Each row of a before or after table is a point. One or more steps were done to the points. Then noise was added and the rows were shuffled. The steps act on how far a point lies along the listed directions, d1 being the first. Name the steps. A step turns or swaps two directions, mirrors them in a line or flattens them onto one, adds a multiple of one to another, or multiplies one. Angles are multiples of 10 degrees, from the lower direction toward the higher: turns from -170 to 170, lines from 10 to 170 but not 90. Use the fewest steps. Two steps may share a direction if one is a turn and the other turns, adds or multiplies; they go together, in the order done. Otherwise the lowest direction goes first.
(in the rows, 128 means zero)

Directions:
(1): [172 148 133]
(2): [111 171 113]
(3): [139 117  82]
Before:
[[201 160 128]
 [129 155 146]
 [119 125 144]
 [133 120 136]
 [134 129 137]
 [124 123 130]
 [128 127 130]
 [142 110  73]
 [161 144 132]]
After (9 x 3):
[[ 96 111 185]
 [132 140 127]
 [142 116  68]
 [125 131 132]
 [122 118 176]
 [118 131 131]
 [113 128 144]
 [129 133 121]
 [ 57  92 242]]
Steps: add -1.5 times d1 to d3; turn d1 and d2 by -150 degrees

Directions:
(1): [157 148 145  92 127 138 132 186]
(2): [146 127 132 105 165  79  89 115]
(3): [ 94 151 127 107  82 127  83 126]
(4): [102 171 162 107 156 140 151 101]
Before, 13 rows:
[[139 149 122 135 122 112 128 154]
 [ 93 144 131  81  98 100  58 121]
 [151 107 110 134 151 110 140 118]
 [129 124 119 128 110 122  92 157]
 [135 124 138 130 134 106 102 112]
 [110 112  87 166  48 129  83 139]
 [101  94  91 156  61 114  96 124]
 [109 172 142  94  88 135 126 148]
 [162 110 118 111 147  70  56 189]
 [125 118 135 118 113  89  68 116]
 [126 163 151 111 148 171 208 157]
 [127 122 125 109 153 112 118 104]
 [116 116 103 125  91 106  88 123]]
After (13 x 8):
[[124 118 114 134 102 125  90 152]
 [128 149 119 134 100 114 113 148]
 [105 188 146  67  99 146 129 173]
 [131 109 107 130 100 100  52 180]
 [129  72  97 184 130 107 152 105]
 [ 87 145 132  89  85 117  76 128]
 [135 119 140 143 142 119 124 112]
 [155  98 113 144 161 115 160 113]
 [137  90  99 190 109 116 118 112]
 [125 119 128 114 154 126 136 108]
 [127 108 132 140 117 106 104 118]
 [ 90 186 134  74  48 127  78 153]
 [125 103 103 140 117 117 125 114]]
Steps: turn d1 and d4 by -20 degrees; add 1.5 times d1 to d3; multiply d2 by 0.4

Directions:
(1): [154 160 137 138 168 115 112 118 183 119 174 111]
(2): [107 124 188  80 134 129 119  88 121  94 130 137]
(3): [145 157 127 139 151 192 158  91  97 145 138 130]
(4): [ 97 147  98 118 134 134 110  91 155 136  75  87]
(5): [147 105  87  72 117 134 177 120 157 115 143 128]
Before, 12 rows:
[[117 122 219  90 162 152 136  77  97 106 138 168]
 [152 142 163 128 133 147 150  87 111 121 153 153]
 [121 130 118 145 112 144 126 116 100 143 103 124]
 [150 125 120 121 111 147 161 141 102 135 138 160]
 [ 64 153  62 147 105 120  92 106 124 151   7  89]
 [127 143 173 174 156 156  93 139  73 134 135 134]
 [126 141 113 152 126 153 132 118 107 157 118 120]
 [154 145 106 148 146 153 151 134 131 146 142 137]
 [113 157 128 167 136 123  93 147 127 143 115 112]
 [121 147 175  58 140 154 149  85 111 108 128 127]
 [141 129 128 126 140 131 144 136 117 117 147 136]
 [133  93 113 107 101 113 113 153 136 134 124 130]]
After, 12 rows:
[[128  90 150 104 107 123 111 141 119 125 131 146]
 [102 162 148 172 119 145 103 146  54 167  70 120]
 [154 127  65 141 141 142 140 162 150 145 140 106]
 [129 134 103 112 131 152 145 101 142 136 129 119]
 [132 152  73 109 125 166 168  93 120 131  99 126]
 [117 124 145 110 109 133 129 128 111 122 113 148]
 [132 141 122 172 116 123 117 113 111 149 113 133]
 [137 123 104 118 112 144 140 109 122 135 118 120]
 [105 121 119 213 130 132 104 162  76 181  60 138]
 [153 148  81 121 139 130 151 140 175 129 158 110]
 [137 147 137  97 155 135 139 104 155 114 133 126]
 [130 131 130 123 141 123 128 136 121 117 132 125]]
Steps: turn d2 and d5 by -120 degrees; add 0.7 times d5 to d1; flatten d3 and d4 onto the line at 40 degrees

Directions:
(1): [ 80 154 153 110 175 136 186 147  97 125 111 144 130 138  86 137 164 126
 129  95]
(2): [ 70 139 122 126 101 107  95 145  75 130 137 138 166 101 148 136 148  93
  98 167]
(3): [ 89  78 112 151 164  88 152 101 164 133 128 137 179 119 130 118 131 165
 148 156]
(4): [129 154  70 189 148 117 149 129  89 109 131 121  90 149 150 171 125 147
 137 149]
Before:
[[110 138  93 157 181 121 210 146 117 106 108 100 104 155 102 146 143 173
  167 115]
 [121 146 145 125  65 119  87 151  91 127 152 115 139  96 132 140 140  97
   90 132]
 [155 101 146 116 120 153 120 133 177 137 126 136 128 122 116 119 112 139
  133  96]
 [128 177 122 131 130 128 137 151  88 115 136 116 107 128 131 145 147  95
  122 128]
 [149 104  86 165 162 101 146  99 148 134 127 132 135 157 150 148 112 174
  158 131]
 [ 67  97 153 118 182 113 169 137 165 132 116 133 185 135 112 110 157 138
  145 112]
 [ 48 126  53 186 182  94 185 124  96 117 130 124 159 134 132 161 160 169
  128 153]
 [ 40 126  91 173 179  99 190 132 102 117 121 142 154 136 122 176 154 149
  155 157]]
After:
[[ 82 116 109 139 156  93 144 121 105 136 128 152 174 136 140 148 143 140
  133 141]
 [191 131 126 148  69 130  92 128 141 121 155  98 101 119 139 139 107 128
  115 121]
 [174 168 104 149 136 135 143 135 119 111 135 104  76 146 135 148 123 120
  140 121]
 [129  90 104 164 172 120 183 104 191 124 120 122 128 149 118 144 113 181
  181 128]
 [ 89 123 151 109 119 141 120 154 122 134 126 152 158 107 112 130 142 114
  110 110]
 [106  78 170 103 175 124 161 124 211 139 115 126 178 136 108  87 141 147
  155  96]
 [129  90  67 174 174 114 177  97 179 126 130 109 138 145 128 131 124 196
  151 127]
 [ 97 138 105 145 178 122 206 151 112 112 109 106 115 149 100 141 150 164
  162 115]]
Steps: mirror d1 and d2 in the line at 150 degrees; add -0.5 times d3 to d4

Directions:
(1): [121  71 191 126 114 157 111 148 135 136 149 129 147 143 189  96 138  52
 132 112 110 178 176 124 129 127 153 137 139 134 130  94  93 141 101 130
 144 176 169  86 144 124 144 103 123 123 139 117]
(2): [145 149 115 144 122  98  66  99 123 150 233 110 138 162 132 108 144  94
  76 118  99  81 118 129 125 141 158 133 123 118 122 141 140 140  98 142
 106 108 132 153 131 151  91 120  90  89 115 153]
(3): [147 121  74 129 132  89 140 137 139 149 148 142  74 159 155 180 131 118
 125 118 149 170 141 148 113 161 145 107 173 181 155 105  90 179 151  94
 142 117 130 144  99 153 104 105 185 128 111 154]
(4): [139 122 109  85 123 132 137 162 157 114 112 136  93  96 119  60  95 115
  90 124  73 130 104 169  56 169  96 157  91 138 166 137 159 159 135 152
 167 125 146 138 132 133 146 108 133 114 143 148]
(5): [113 182 183 126  62 136  91 128 146 121 123 101 107 130 108 126 161 142
 119 162  99 147 189 113 137 132  91 154 162 150 147 175 109 148 146 125
 123 132  85 123 124 104 160 152 149 103  90 176]
Before, 11 rows:
[[123 151 151 122 117 140 114 121 124 124 133 117 134 122 105 121 131 146
  133 134 124 117 137 124 127 122 115 146 129 129 117 157 127 114 138 143
  126 123 111 114 132 127 136 137 132 119 124 130]
 [137 114 130 126 126 118 110 117 141 149 192 126 138 143 144 106 123  87
   97 120 107 102 136 126 122 142 164 132 127 110 138 118 126 145 100 139
  130 138 158 145 123 147 115 120  99 104 136 132]
 [139 146 113 135 111 109 103 110 131 142 173 109 117 153 121 152 148 119
  102 118 122 112 126 141 137 137 129 120 150 157 133 135 116 155 132 133
  126 122 116 147 113 136 113 134 126 109  98 161]
 [123 109 150 139 119 119  96 117 141 134 159 130 118 153 168 134 147  66
  121 122 111 166 180 133 135 150 164 135 154 153 134 120  86 169 104 115
  129 157 132 110 123 126 120 112 144 108 118 142]
 [140 140  80 156 140  99 113 104 115 150 180 124 115 160 138 181 135 117
  128 113 159 120 119 117 164 127 156 105 156 133 116 118 110 139 122 111
  104  97 127 145 108 153  91 130 137 122 117 133]
 [134 131 138 124 106 149 147 124 130 112  97 132 122 109 108 114 135 138
  131 134 123 134 126 139 125 126 101 133 117 115 129 140 148 115 144 139
  134 144 125 124 127 102 144 131 128 134 128 124]
 [127 118 120 122 136 125 153 125 130 138 110 137 124 124 124 153 135 145
  151 119 160 139 124 118 134 114 124 108 150 133 129 114 131 127 138 121
  135 121 125 121 119 131 129 125 145 140 126 123]
 [142 111 139 132 133 135  98 148 131 133 169 118 138 126 147  82 125  83
   91 122  77 104 116 139  95 144 142 136  98 118 143 135 146 136 102 141
  137 142 153 113 145 138 125 118  95 104 148 126]
 [139 108 128 148 152 116 108 110 106 150 188 122 141 153 140 150 150 114
  114 125 151 109 128 127 151 108 162 108 129 113  98 112 117 121 108 130
  107 123 142 128 124 148  98 122 108 128 137 116]
 [127  83 145 125 135 131 129 138 121 122 118 142 129 148 168 146 132  91
  150 110 157 187 169 130 140 131 155 112 158 162 135 103  82 145 139  99
  132 160 133 104 119 132 132 111 157 136 129 117]
 [157  66 123 113 127 134 165 160 147 140 131 144  89 123 177 118 112  81
  131 100 130 194 146 143  99 155 132 121 147 174 152  83 103 163 135 118
  154 154 182 117 125 140 123  90 164 140 148 130]]
After (11 x 48):
[[134 125 100 106 137 120 157 134 139 134 105 139 106 111 112 135 122 151
  135 119 144 132 108 135 107 130 110 116 137 137 143 121 147 138 145 129
  146 112 125 131 117 136 130 119 149 136 129 135]
 [140 129 110 151 157 108 113 101 101 147 179 121 140 146 116 160 147 143
  116 132 158  87 110 126 154 104 153 105 123 107  93 126 131 111 116 130
   98 107 126 142 120 146  93 134 106 130 134 118]
 [151 161  41 123 142  91 121 120 133 135 164 127  84 128 103 134 106 137
   92 115 120  94  78 150 107 160 120 126 118 133 143 143 153 155 135 132
  126  73 126 173 107 159  97 125 137 109 126 153]
 [107 125 177 208 126 110  78  59  94 156 188 117 176 204 176 242 199  90
  179 131 198 155 213  65 249  85 213  89 210 135  71 111  42 118  91  79
   62 158 100  99 117 118  91 147 132 129  93 110]
 [126 113 158 162 128 122 100  90 118 160 205 117 174 168 155 155 151  91
  130 123 148 102 159  90 184 105 191 110 155  98 103 109 101 115  90 123
   96 148 147 131 124 140 105 138  89 115 124 111]
 [117 104 154 185 144 116 116  87  82 142 144 131 171 192 169 244 175 121
  196 118 232 172 190  78 235  80 196  70 207 148  84  99  48 105 133  66
   75 152 101 103 109 129 101 141 151 153 104  96]
 [143 150 105 119 109 110 104 119 139 135 168 110 106 140 112 125 136 118
   85 118 101 103 113 154 113 150 115 133 132 157 145 142 133 162 134 144
  138 117 121 155 115 137 118 129 122 101 104 168]
 [126  96 188 181 133 146  83 116  99 150 190 108 189 165 178 147 166  72
  140 121 133 120 161  89 179  94 186 108 141 106  97 113  99 101  83 117
   97 165 146  83 149 128 114 134  85 121 136  96]
 [138  61 177 196 129 130 137 101  95 172 180 128 161 193 214 236 178  77
  199 101 225 204 206  65 233  80 204  68 221 160  81  56  33 113 111  75
   84 173 162  87 122 133  91 118 151 162 121  92]
 [126 149 144 109 117 142 118 131 133 119 125 119 124 111 101 102 121 146
  124 133 109 118 130 137 106 135 104 154 119 132 129 160 138 122 142 149
  138 122 116 115 132 128 142 132 136 116 128 135]
 [134 121 142 118 104 154 148 132 134 111  95 134 118 107 115 104 133 128
  130 131 115 144 131 144 116 131 101 136 116 120 135 135 145 122 144 140
  142 151 132 118 127 103 148 125 132 132 130 125]]
Steps: multiply d1 by 3; turn d1 and d4 by -70 degrees; turn d2 and d3 by -10 degrees

Directions:
(1): [140 129 118 155  87 169 155 113 145 117 154 172  98 136 114 111 145 109
  66 170 128 185 106 134 138 112  95 174 144 145 111 141 110 145 149 119
 201 109 149 148 100 124  77 173  76 129 139 141 161 127  92 172 139 160
 160 150 135  87 120 162 121 128 134 138]
(2): [161 169 108 143 130  93 158 116 135 124 139 165 159 150 147 131 107 116
 121 107 162 149 119 107  80 165 142 166 140 186 133 139 104  86 148 113
 108 120 102 143 131  90 192  91 128 153 126 106 161 101 104 153 147  85
 144 134  80 130  78 157 173 154  75 113]
Before (14 x 64):
[[106 125 143  86 186  63  78 148 103 152 103  64 161 133 150 139 110 155
  216  77 103  43 153 135 106 147 163  56  98 103 155  97 161  93 117 147
    7 130 114  90 184 149 200  70 190 122 126 124  68 134 189  80  84  97
   96  88 110 180 144  80 134 111 136 125]
 [136 127 120 164 112 148 157 106 148 122 150 147 101 120 116 125 132 119
  124 160 126 153 107 129 125 125 116 168 148 153  99 133 115 154 133 129
  155 126 123 152  91 123 112 156 103 131 128 125 150 141 109 152 139 141
  148 148 131  87 118 152 132 123 124 134]
 [157 164 107 139 135  95 159 129 129 116 116 137 158 160 133 117 108 124
  138  95 163 162 108 103  95 153 133 151 123 180 136 148 121  98 133 119
  103 128 102 137 139  94 201 100 127 128 121 105 152  86 116 148 139  84
  127 137  86 121  86 143 158 147  68  87]
 [109 105 159 144  96 160 121 123 130 137 128 131 109  96 108 113 151 119
  107 161 112 130 136 144 168  92  95 109 131  88 109 134 128 158 114 143
  168 127 166 128 100 138  64 169 104 115 129 143 111 157 110 125 119 181
  136 130 200 123 165 112 116 122 198 138]
 [112 121 158  98 143 129 101 128 117 140 117  83 113  91 119 121 125 138
  157 110 106  89 157 150 154 119 133  76 113 110 147 122 140 158 105 150
  107 137 117 116 143 154 109 129 155 113 113 132 102 147 157 106 123 126
  109 116 148 142 148 100  98 104 165 132]
 [145 146 129 119 163  83 121 132 119 123 113 121 150 151 157 135 118 149
  165  71 147  77 145 117 107 158 174 116 114 142 149 130 123  76 137 125
   66 130 105 134 146 124 186  87 149 143  93 125 120 118 142 117 146  98
  121 111  87 165 102 110 167 137  94 111]
 [ 98 107 146 100 166 114  87 138  94 133  83  63 139 105 122 142 121 165
  180  98 101  70 162 133 152 109 131  84 110  79 136 102 162 136  98 144
   66 143 136  98 143 150 146 108 158  99 121 118  86 128 171  90 111 137
  100 102 169 161 181  80 111 115 153 133]
 [119 106 146 101 152 112  99 143 120 127 113  94 136 112 115 139 148 132
  169 136 101 100 142 140 152 119 129  98 110  86 123 107 157 143 106 137
  126 143 159 109 139 150 106 133 149 115 126 139  79 148 151  93 114 150
  110 123 147 124 153 109 101 105 155 144]
 [128 160 112 151 121 127 144 109 147 115 149 159 139 134 138 131 136 129
  102 125 142 144 133 120 121 131 111 151 141 135 122 132 115 114 132 107
  129 128 126 150 114 120 141 118 116 146 124 120 142 106 119 139 125 126
  150 142 103 107  97 149 150 135 126 129]
 [145 152 117 157 136  92 126 134 136 141 125 136 149 128 123 134 117 110
  132 113 145 122 126 136  95 164 136 146 141 167 138 132 133 106 139 131
  101 130  97 147 135 114 168 109 146 137 117 104 139 146 120 134 134  95
  150 150  97 125  93 136 172 138 102  99]
 [142 158 115 145  89 160 158 121 143 135 169 162 131 145 133 112 139 103
   94 150 119 173 109 127 113 134  93 173 133 157 109 140 110 117 165 117
  176 123 116 156 115 119  97 158  91 131 138 127 169 113  85 151 145 128
  172 156 116  85 109 160 133 153 117 131]
 [158 167 108 102 153  52 163 136 121 122 119 130 192 139 145 155 110 129
  189  52 158 113 136 112  58 187 183 126 125 180 153 132 130  73 128 120
   24 143  81 124 149  80 240  45 170 167 112  95 132  94 149 131 134  68
  125  99  64 158  83 103 175 145  77 111]
 [117 120 133 102 127 140 109 141 134 127 120  95 101 114 136 136 132 144
  131 136 113 115 127 148 151 103 151  98 130  86 133 132 137 153 120 151
  119 136 125 110 133 149 113 147 139 107 121 131  96 141 158 104 111 161
  126 118 163 125 156  99 105 117 163 147]
 [ 90  93 150 104 126 130  92 131 122 145  84  63 118  81 117 128 143 141
  151 133 101  92 137 143 161 102 126  78  97  52 128 114 151 166 117 152
   90 148 150 103 141 179  98 139 155 106 138 156  78 153 188  86 121 151
  108 116 170 136 181  88  83 107 174 131]]
After (14 x 64):
[[129 161 114 151 117 139 143 112 149 112 154 158 130 134 136 129 139 132
   99 137 136 149 130 127 130 124 107 153 143 129 119 127 116 121 128 108
  145 129 131 151 112 127 125 127 109 142 128 125 143 114 118 144 126 132
  152 139 107  95 102 150 145 138 131 131]
 [122 137 128  97 146 111 107 146 126 132 118  94 124 119 141 149 116 148
  150 111 127 103 134 134 126 122 171  92 125 105 140 132 134 128 121 151
   80 140 105 107 142 137 156 112 159 119 113 118  96 128 160  95 113 134
  120 114 145 144 140  93 124 130 145 132]
 [104 115 150 102 147  96  92 140 118 147  77  66 148  87 133 136 128 148
  177 104 116  71 138 124 134 127 148  72  97  72 144 114 148 140 118 152
   48 151 129  97 153 164 151 104 179 116 128 144  78 138 195  81 123 112
   96 110 145 161 162  90 110 120 150 120]
 [132 124 125 166 103 149 123 128 144 137 135 146 107 117 101 120 148 108
   92 160 120 151 118 157 141 126  99 150 141 135 122 134 135 144 140 135
  170 122 134 145 110 139  88 169 105 122 125 132 139 163 112 151 129 151
  157 165 142  93 121 140 135 118 145 115]
 [123  94 140 135 112 174 117 130 129 114 130 126  75 136 112 109 163 140
  101 142 107 123 135 152 174  93 122 127 123  93 119 128 130 148 139 135
  176 119 161 142 108 161  47 185  84 118 112 165 119 151 127 138 139 184
  138 131 152 114 153 115 100 106 165 139]
 [142 128 122 148  95 168 157 123 142 105 128 147 102 149 103 101 150 114
   84 154 129 194  98 131 153 105  91 158 129 141 109 151 125 150 135 127
  191 120 150 144 112 127  91 174  76 105 134 140 157 109 107 169 130 159
  143 154 140  82 124 147 104 124 127 112]
 [117  85 131 128  76 200 158 129 136 107 152 144  71 110  78 115 183 114
   87 171  93 187 111 167 168  87  92 141 139  98 107 138 146 191 130 134
  213 117 176 140  85 146  13 207  66 120 135 161 132 141 119 166 119 215
  155 128 174  79 166 116  71  92 192 154]
 [111 126 155  96 149 119 103 128 115 135 114  77 120  94 127 121 120 142
  161 103 108  89 162 146 146 125 136  74 113 114 150 121 137 151 104 150
  100 136 113 121 149 147 117 121 163 112 113 130 102 143 154 107 120 123
  108 118 142 141 145  97 106 108 159 131]
 [147 178 108 142 110 132 155 121 139 140 164 160 159 147 144 124 120 106
  117 127 135 159 116 114  91 158 111 173 137 177 118 142 107  93 169 114
  139 130  87 153 131 101 144 122 115 139 131 112 165 104  88 138 149  96
  170 150  92 104  89 156 153 168  94 125]
 [ 93 102 148 103 156 128  83 135  93 134  89  63 124 101 116 140 128 163
  170 115  92  78 158 139 166  97 123  88 113  68 128 106 167 152 100 149
   90 137 146 100 134 156 117 128 146  96 123 123  88 130 165  93 106 156
   99 106 180 153 184  80 100 103 164 138]
 [148 148 115 155 136 112 157 107 144 127 141 146 127 129 135 134 113 120
  148 133 148 137 113 116 101 147 139 165 147 168 111 132 113 125 129 126
  112 132  97 149 106 109 164 118 122 141 120 108 145 129 116 140 144 107
  141 143 106 109  98 149 160 136  96 122]
 [123 117 142  97 162  89  96 141 121 134 107  93 153 109 126 145 142 132
  182 119 111  96 143 127 138 133 140  99 108  98 127 105 160 136 108 137
  104 146 150 107 142 143 137 112 166 122 121 130  77 141 159  89 113 133
  104 126 136 134 146 105 114 110 141 138]
 [135 150 146 134 147  71 127 128 123 146 113 121 176 114 141 135 105 130
  166  92 153  86 146 111  99 157 148 101 131 139 133 130 121  89 116 135
   60 141 113 126 141 100 197  73 165 140 116 100 112 127 124 104 131  95
  115 110 137 172 124 110 180 151 133 111]
 [ 78  70 156 100 136 157  70 145 110 141 120  73  79 113 105 113 162 146
  147 156  59  86 138 172 180  76 102  65  99  51 127  98 169 170 118 159
  126 119 178 100 142 193  56 180 123  85 142 162  70 165 172 105  75 194
  117 105 179 123 196  87  69  77 215 158]]
Steps: swap d1 and d2
